Every row gives one point. The points of each table are mixes of a few directions, plus a little noise. How many directions does each table use, and how many do they share? Where both have some left over, give the other angles between the two spaces (their principal angles), to ten degrees, smallest first.

First (5 x 2):
[[ 38 -36]
 [-41  40]
 [ 21 -20]
 [ 21 -20]
 [-37  37]]
Second (4 x 2):
[[-32  29]
 [ -5   5]
 [-19  20]
 [ 53 -51]]
Directions: first 1, second 1, shared 1

First (5 x 3):
[[ -4 -14 -21]
 [ -5 -25 -40]
 [  8  38  60]
 [  2   5   6]
 [ -1  -3  -5]]
Second (4 x 3):
[[-18  46 -27]
 [ 17 -46  28]
 [  2  -6   4]
 [ -2   7  -4]]
Directions: first 1, second 1, shared 0; angles 90

First (7 x 4):
[[-13   5   1  19]
 [  2  -1  -1 -18]
 [ 23  -9   0   1]
 [  3  -1   0  -8]
 [ -6   2  -1 -16]
 [ 24 -10  -2 -38]
 [-34  14   3  60]]
Second (5 x 4):
[[ 10   7 -19  28]
 [ -3  12  28 -28]
 [-16 -43 -21   2]
 [  7  13  -1   9]
 [  1  11  15 -12]]
Directions: first 2, second 2, shared 0; angles 40, 90

First (9 x 6):
[[ 48   1 -41  17   3 -39]
 [ 19  -1 -29 -36  -3  26]
 [-28  -2  23  -6  -1  19]
 [ 33   0 -38 -20  -1   3]
 [-33  -3  31  -6  -2  22]
 [-10   1  22  46   4 -41]
 [ 35   1 -32   3   2 -18]
 [-11  -3   0 -39  -5  46]
 [-54   2  59  37   3 -14]]
Second (6 x 6):
[[ -4   4   2  -4   4  -4]
 [-39  52  10 -60  38 -42]
 [  7 -11  -3  13  -7  10]
 [ 18 -24  -4  28 -18  20]
 [ 31 -42  -7  49 -32  33]
 [-15  22   3 -25  16 -17]]
Directions: first 2, second 1, shared 0; angles 80

First (7 x 8):
[[ -9  -2 -14  29  10  14  36  -2]
 [  6   0   8 -18  -6  -8 -23   1]
 [  7   1   9 -19  -7 -10 -23   2]
 [  7   1  10 -21  -8 -10 -27   1]
 [-16  -2 -23  48  18  23  60  -4]
 [  3   1   4  -8  -3  -3 -10   1]
 [  3   0   5 -11  -4  -5 -14   0]]
Second (9 x 8):
[[-14 -11  18 -20 -13  -8  12 -10]
 [ 12   7 -13  17   8   9 -12   7]
 [ 14  14 -22  22  17   3  -7  11]
 [ -2   3  -3  -1   3  -4   6   0]
 [-11 -12  18 -16 -15  -2   5  -9]
 [ -7   1   2  -7   1  -9  12  -1]
 [-35   4  11 -32   2 -42  56  -7]
 [ 24  -3  -6  22  -3  30 -39   4]
 [ 18  -4  -4  16  -3  24 -32   3]]
Directions: first 1, second 2, shared 0; angles 60
